Each wall is flat, endless, passes through zero and stands at right angles to its row. A trip goes straight from one point to another. Which walls does it cross, in order?

Walls:
(1): [-3.5 -2.3 -7.1]
(2): [-2.8  6.0 -1.6]
(3): [ 0.7 -1.6 -2.7]
(4): [7.0 3.4 3.2]
Trips:
[-7.4  4.0  3.5] to [4.7 2.4 3.0] -> 4, 2
[ 3.1 -3.1 -1.6] to [ 1.3  1.0 -2.0] -> 2
[-4.3 -4.3  6.0] to [2.3 1.2 5.2] -> 4
[ 3.7 -0.2  3.7] to [6.6 0.7 3.7] -> none
[-4.3 -4.1 -0.5] to [2.0 0.6 2.0] -> 3, 1, 4

Walls:
(1): [-6.2  4.4  5.2  3.2  3.1  4.4 10.0 -3.0  3.6  0.5  0.3  0.3]
(2): [ 4.1  1.0  3.1 -4.9 -0.5  4.7  2.4  5.3  4.1  2.8 -5.6 -0.8]
(3): [ 0.9 -0.2 -3.2 -1.2  0.9 -6.6  3.6 -5.2 -4.6 -1.4 -6.0  1.4]
(4): [-6.1  1.1 -1.7  0.6  6.9 -2.2  4.5  1.2  2.4  0.7  2.9 -7.1]
(5): [-0.6 -2.4 -1.6  1.2  1.4 -5.7  1.5 -1.5  2.3  1.2 -5.1 -1.8]
(6): [-1.3 -0.4 -1.6 -1.1 -0.1  0.0  5.6 -1.7 -2.3  9.2  3.0  7.4]
Trips:
[-1.0 -7.5  8.5 -2.1 -1.3 -0.5 -2.4 -4.6 -1.7 -2.0  2.8 -0.5] to [ 0.5 -1.6 -2.7 -6.4  3.3 -2.8 -0.5 -6.7  5.2 -6.3 -3.1  0.4] -> 3, 5, 4
[-0.2 -1.5  3.1 -1.5  3.1 -3.2 -2.3 -6.1 -5.8  3.3 -2.7 -9.5] to [ 0.8 -1.5  0.6  2.3 -1.8  2.0  0.4 -2.7  1.4  3.0  1.7  5.0] -> 6, 4, 1, 5, 3
[ 2.3 -5.8 -1.3  3.8 -2.4  0.4  7.8 -5.2  4.5 -1.5  0.5 -1.3] to [ 1.3 -0.4  1.3 -0.3  0.3 -2.6 -0.3  2.1 -2.7 -1.4  4.2  3.6] -> 4, 5, 1, 3
[-4.8 -2.6  0.7 -2.1  7.5 -6.8  8.2 -2.5  0.9 -1.4  6.2  2.1] to [  0.0  -5.7  -0.7  -4.1  -7.0  -1.9  -1.6  -1.1 -11.7  -4.0   2.4  -7.3] -> 1, 6, 5, 4
[ 0.4 -6.3  3.1 -5.0 -4.1 -4.3 -2.3  7.6  0.3 -0.2  2.9  2.7] to [-3.2 -5.0 -0.3  2.7 -2.3  3.9 -4.0  0.3  1.8 -5.4  5.3  2.3] -> 6, 2
[-5.3 -1.0 -3.3  1.0  4.7  4.3 -2.2  1.7  4.4  3.4  3.3  0.8] to [ 0.6 -3.4 -2.0 -8.2 -4.8  1.7 -1.2 -0.9  4.1  5.0 -5.2 -2.7] -> 2, 5, 1, 4, 3
[ 4.2  7.4 -2.0 -2.1 -7.0 -0.5 -4.4  2.8  1.6 -0.5  0.1  0.8] to [-0.5 -6.1 -0.5  0.4 -2.1  0.1 -4.9  0.8 -6.5  2.8  1.4 -3.2] -> 2

Walls:
(1): [-0.9 -2.2 -1.0 -2.5  5.0  1.1 -7.5  2.5  2.4  1.3  1.3 -1.0 -1.5  3.4
 -3.6 -0.8 -3.1  1.1 -1.9  2.0  0.1  5.1 -2.2 -2.5 -2.6 -0.4 -5.0 -2.0
  6.2  5.0 -0.4 -3.5  0.1  3.6 -4.9 -0.3 -3.2  0.0 -0.1 -0.2  2.4 -1.2
  2.1 -0.2 -6.8 -0.8 -2.8  2.0]
(2): [-1.9 -0.8 -2.1  0.1  2.4 -4.2 -2.3 -3.3  4.0  6.5  6.9  0.5 -0.4  2.0
 -3.9 -6.9  0.9  1.7 -7.4  1.8 -3.7  0.3  3.5  0.7 -2.9  6.1  4.7 -2.2
 -6.8  1.1 -1.9  0.4 -5.2 -3.7 -0.3 -1.3  0.2 -2.5 -0.3 -2.1 -2.3  5.5
 -0.7  3.2 -4.7  3.6  1.6  3.4]
(3): [ 4.0 -2.6  1.9  0.4 -2.8 -6.9  1.1  2.8 -2.7  3.5 -1.6  2.1  3.9  2.3
 -0.9 -4.1  0.5  0.8  0.3 -5.4 -2.2 -6.1  1.9  1.4 -2.7  2.6 -6.0 -4.4
  6.4 -3.0  1.2  1.7  2.4 -0.3  4.0 -5.1 -3.2 10.3 -4.1 -1.9 -1.2 -1.3
  1.1  3.0  3.0 -0.6 -7.2 -0.1]
(4): [-8.4  1.5 -0.5 -0.3  4.9  0.8  3.9 -3.3 -0.8  3.8 -5.0  0.4  0.9 -1.2
  3.3  0.8 -6.7 -1.9  5.0 -0.8  4.6 -6.3 -3.9 -5.0  0.3 -2.5  7.0 -5.2
  2.8  5.6 -3.9 -1.0  1.9  6.4  1.9 -4.5 -2.6  2.8 -1.0  1.2  3.3 -3.1
 -0.6 -0.4  5.1  2.7 -0.6 -3.6]
(5): [-1.7  2.8  5.9  5.6  4.3  2.0  6.8 -7.4 -1.6  5.4 -1.0  4.0  2.8  4.2
 -7.6 -2.9  0.8 -0.7 -3.6  8.3 -0.9  1.7 -1.6  1.4 -6.7 -5.0  1.1 -0.8
 -4.9 -1.1 -6.1 -1.1  5.4 -2.1 -1.9  2.0  0.2  0.5  3.8 -5.1  1.1 -2.0
 -1.9 -3.0 -2.0 -0.2 10.8  4.4]
(6): [-0.4  1.2 -2.5 -3.9 -0.9 -2.8  2.5 -3.3 -3.2 -4.6  2.3  2.2  2.1 -3.6
  3.5 -0.9  2.2 -0.4  5.0  5.2 -5.9  0.0 -4.5  1.4  5.1  1.5 -8.0 -2.1
 -1.4  2.2 -0.3 -5.4 -3.4  9.2 -0.7  4.3 -1.1 -3.4 -1.4 -3.6  2.4 -4.2
  2.8 -0.9 -3.2 -5.7  2.4 -1.5]
(7): [-0.3  3.1 -4.4 -3.0 -1.1 -1.9  2.6  1.4 -0.1  8.0  8.4  0.0  0.4  8.7
 -0.2  0.3  2.7  0.5  2.6  2.4 -6.3 -7.8  6.1 -2.1 -2.1  0.7 -1.4 -4.4
  3.5 -1.1  1.7  6.4  1.8  2.9  0.7  0.0  3.7  6.1  2.2  0.8 -2.7 -5.5
 -2.9 -3.0  0.5 -4.1  1.6  2.2]
Trips:
[ 1.5  1.3  3.3  2.4 -3.8  1.2  1.8 -1.3 -1.8  8.0 -0.4  3.0  0.7  3.9
  3.5  0.3 -1.5 -1.7  3.4  3.5  3.3 -4.7  2.0 -1.9 -3.2 -4.0 -4.2 -0.6
 -2.7  5.2  3.9  3.6  1.0  2.6  0.7 -4.3 -0.3 -4.0 -2.5  5.3 -2.1 -1.8
 -6.0  7.9 -0.6  5.4 -5.4 -3.5] to [-2.8  3.5 -3.1 -2.6  0.3  0.1  2.7 -1.8 -4.9 -3.0  3.4 -0.8  0.5  1.1
 -3.9 -0.6 -9.5 -1.2 -3.6 -4.7 -1.8 -5.4  1.7  4.8 -0.9 -2.4 -5.2  2.3
  4.8  2.1  4.8 -0.4  4.3  1.2 -5.2  3.4  1.2  3.1  0.6 -7.5 -3.7 -5.3
  0.1 -6.9  4.0 -0.5  7.1 -3.0] -> 5, 6, 1
[-3.9 -5.5 -2.5 -4.2  1.0 -2.7 -1.6  0.8  2.3 -2.8 -0.6 -2.8  0.3 -4.0
  3.6 -2.4 -1.6  1.2 -6.2  6.9  4.4  1.1 -2.5  2.5  4.7 -1.3 -1.6  5.3
  5.8  0.9 -0.3 -1.2 -2.2 -4.6  0.2  4.6  6.7 -7.0  1.7 -6.9  1.6 -1.0
  0.5 -5.0 -2.7  3.3 -0.7 -2.5] to [ 2.4  2.0 -0.4  2.6 -1.2 -5.1  3.4 -4.5  4.1 -0.6  2.4 -0.8 -1.4  2.8
 -0.3  4.7 -0.1 -0.6 -2.5  7.1 -5.3 -3.1  5.8  1.7 -2.2 -6.0 -0.1  5.0
  3.2  3.3 -3.0 -4.1 -0.7  0.2  2.3  4.5  5.1 -4.3  0.8 -0.2 -2.4  4.7
  4.7 -2.8 -0.5 -5.2 10.4  0.0] -> 5, 1, 7
[ 4.7  2.2  2.6 -0.7  0.5  0.1 -3.8 -3.4  1.1  3.2 -1.7 -0.5 -0.8  0.7
  0.7  3.7  1.1  4.3 -6.2 -1.8 -2.6  4.5  5.1 -3.1 -1.4  0.3 -2.1  1.9
 -9.7 -3.1 -3.0 -6.4  3.0  8.5  0.1  6.0 -1.5 -4.0 -4.9  3.0 -2.2  0.5
  0.8  3.6  0.0  0.8  5.3 -0.3] to [-0.3 -2.0 -2.0 -0.7  2.2 -3.9 -2.4 -0.1  2.2 -2.0  1.4 -0.1 -1.5 -3.2
  0.9  1.5 -4.1  4.1  5.6 -3.2 -3.9  2.1 -5.0 -7.9  0.5 -0.7  1.8 -1.6
  1.9  2.2  3.1 -5.8  0.2  5.6 -0.9 -2.8 -7.3 -3.1  7.7 -1.6  5.7  0.2
 -2.0 -1.4  0.4 -2.4  7.7  3.4] -> 4, 2, 5
[ 0.4  6.6  3.9 -1.8 -0.1 -4.8  5.0 -1.1 -4.2  1.3  2.2 -0.7  1.6  1.3
 -1.9 -2.5  6.5 -1.2 -0.1  5.5 -2.0 -3.3  3.0  1.2  0.3 -1.9 -1.2 -3.1
  0.5 -1.1 -9.0 -3.9  7.3 -1.6 -2.4 -6.9  5.2  0.5 -2.7 -7.0 -5.9 -2.8
  5.3  0.0 -0.5 -1.4  7.7  2.0] to [ -0.3   4.8 -10.1  -1.2   2.6   6.0  -2.2   3.4  -7.6   4.4   4.6  -4.7
   1.2  -4.1  -8.3  -3.3   3.0   3.9  -2.7   6.8  -0.3   1.4   1.2  -0.8
   3.2   2.0   9.2  -3.7  -5.4   2.0  -5.4   4.0   1.0  -6.6   9.6   1.8
  -2.6  -3.2  -2.0  -2.7   3.9   0.0   0.6   2.1  -2.6   0.2  -4.3   0.1] -> 3, 6
